Rows are points. The ring and each string are closed loops that go straight from each point to the next, and from the last back to the first. Before rounding, they use only three directions, however many columns there are. How many times does the string pass through the ring? Passing back the other way cancels.
In the rows, zero is written as 128.

Ring (8 x 3)
[[153 130 113]
 [122 145  78]
 [ 79 147  76]
 [ 53 141 113]
 [ 66 143 152]
 [113 147 186]
 [147 137 184]
 [161 125 146]]
String (32 x 3)
[[174 142 186]
 [166  90 201]
 [137  95 174]
 [125 118 153]
 [146 159 152]
 [171 177 171]
 [167 157 190]
 [143 167 158]
 [120 144 147]
 [111 125 171]
 [101 121 203]
 [ 97 149 211]
 [ 96 176 193]
 [ 64 139 184]
 [ 53 115 167]
 [ 77 125 146]
 [ 90 146 139]
 [ 58 114 145]
 [ 30 108 151]
 [ 38 137 152]
 [ 63 168 151]
 [103 173 141]
 [100 151 142]
 [ 80 116 154]
 [ 65 108 191]
 [101 153 202]
 [125 167 204]
 [122 125 223]
 [114 107 184]
 [124 133 160]
 [131 151 149]
 [167 179 165]]
Times through: 0
String (28 x 3)
[[139 189  76]
 [143 181  76]
 [140 135  57]
 [134 100  78]
 [130 108 108]
 [162  88 110]
 [174 113 130]
 [181  88 154]
 [156  81 165]
 [139 107 159]
 [133 105 163]
 [154  82 195]
 [172 123 190]
 [175 152 175]
 [165 168 156]
 [134 136 145]
 [128 115 145]
 [150  95 147]
 [158  76 133]
 [143  96 117]
 [150  93  90]
 [157 146  75]
 [149 184  90]
 [125 159 107]
 [103 123 105]
 [ 91 104  73]
 [102 132  54]
 [116 155  50]]
Times through: 2

Ring (8 x 6)
[[135  80  80 123 110  82]
 [116 100  82  75 138  87]
 [103 128  91  50 170 100]
 [ 98 139 108  66 180 113]
 [110 131 127 131 162 124]
 [146 111 111 200 130 114]
 [163  97  94 216 113 102]
 [158  77  80 183  97  86]]
String (28 x 6)
[[ 98 105  82  26 150  85]
 [112 130  70  37 173  90]
 [ 90 133  86   8 183  97]
 [ 89 123 108  45 167 105]
 [111 113 107 102 148 105]
 [123 138  86  93 174 105]
 [121 150  86  86 187 109]
 [120 126 101 114 159 109]
 [108 115 122 119 147 114]
 [ 81 125 164 121 158 137]
 [109 138 138 147 167 133]
 [137 136 101 155 163 116]
 [135 119 102 155 146 110]
 [129 105 119 171 129 113]
 [142  95 133 229 110 120]
 [167 100 107 249 112 112]
 [158  86 110 232 100 107]
 [135  94 106 166 118 103]
 [148 113  81 153 138  98]
 [173  97  68 196 115  89]
 [147 102  83 157 127  95]
 [140  86  93 159 111  93]
 [143  60  91 166  82  83]
 [145  50  77 150  74  71]
 [145  94  66 125 123  82]
 [137 108  80 123 138  93]
 [120  95  98 114 127  95]
 [104  88  95  68 127  88]]
Times through: 2

Ring (7 x 9)
[[142 101 145 129 112 135  85 137 117]
 [161  94 126  98 131 133 132 128 121]
 [155 108 110  86 134 135 158 133 127]
 [136 126 104  85 129 136 162 143 132]
 [113 148 117 126 104 146 118 161 135]
 [113 148 144 181  80 156  54 170 130]
 [123 129 152 174  86 149  48 159 124]]
String (24 x 9)
[[172  83 120  79 142 129 153 119 119]
 [174  93 131 123 124 142 117 132 122]
 [148 112 132 130 113 143 104 143 124]
 [141 105 131 107 120 133 114 135 121]
 [143  87 143 102 123 125  99 125 112]
 [140 101 162 161  97 140  45 142 114]
 [134 124 163 199  79 155  25 161 122]
 [128 127 142 156  96 147  73 155 126]
 [117 130 138 141  99 142  82 154 125]
 [103 157 154 205  67 160  26 179 131]
 [110 168 157 241  54 174   7 191 136]
 [124 147 144 189  80 160  54 171 132]
 [120 127 129 120 108 138 105 149 126]
 [107 144 143 165  85 149  61 165 128]
 [110 151 163 221  62 163   8 179 128]
 [115 127 147 150  94 141  64 154 122]
 [133 121 136 138 105 143  91 149 125]
 [136 117 137 135 107 141  91 146 123]
 [135 108 132 108 118 132 111 137 121]
 [157  78 137  88 134 123 119 118 112]
 [170  83 134 105 131 133 120 124 117]
 [159 102 129 118 122 140 117 136 123]
 [143 114 127 117 117 139 117 141 125]
 [154  92 117  70 141 125 155 122 120]]
Times through: 4
String (24 x 9)
[[140 115 156 175  91 150  48 152 121]
 [138 105 162 167  94 142  41 145 115]
 [130 105 153 140 103 135  64 141 115]
 [129 118 133 121 111 137 101 144 123]
 [133 124 138 147 101 146  83 152 125]
 [119 125 138 135 102 139  84 150 124]
 [104 155 159 215  63 162  15 180 130]
 [111 162 149 214  66 167  33 183 135]
 [127 142 134 165  92 155  80 164 132]
 [118 132 120 108 113 137 122 149 129]
 [111 137 109  89 119 134 145 149 131]
 [131 129 122 121 111 142 117 150 129]
 [128 144 105 110 115 146 147 156 138]
 [120 140  94  73 129 135 177 148 137]
 [118 136  98  72 128 132 170 145 134]
 [126 126 119 104 117 137 129 146 128]
 [130 138 124 140 103 149 106 158 132]
 [106 165 120 154  90 156 100 175 140]
 [118 154 134 177  83 159  71 173 135]
 [129 135 136 158  95 151  81 160 130]
 [116 152 157 219  65 166  19 179 131]
 [114 139 163 204  71 156  17 169 124]
 [122 119 141 130 104 136  84 146 121]
 [130 118 135 128 108 139  95 146 123]]
Times through: 2
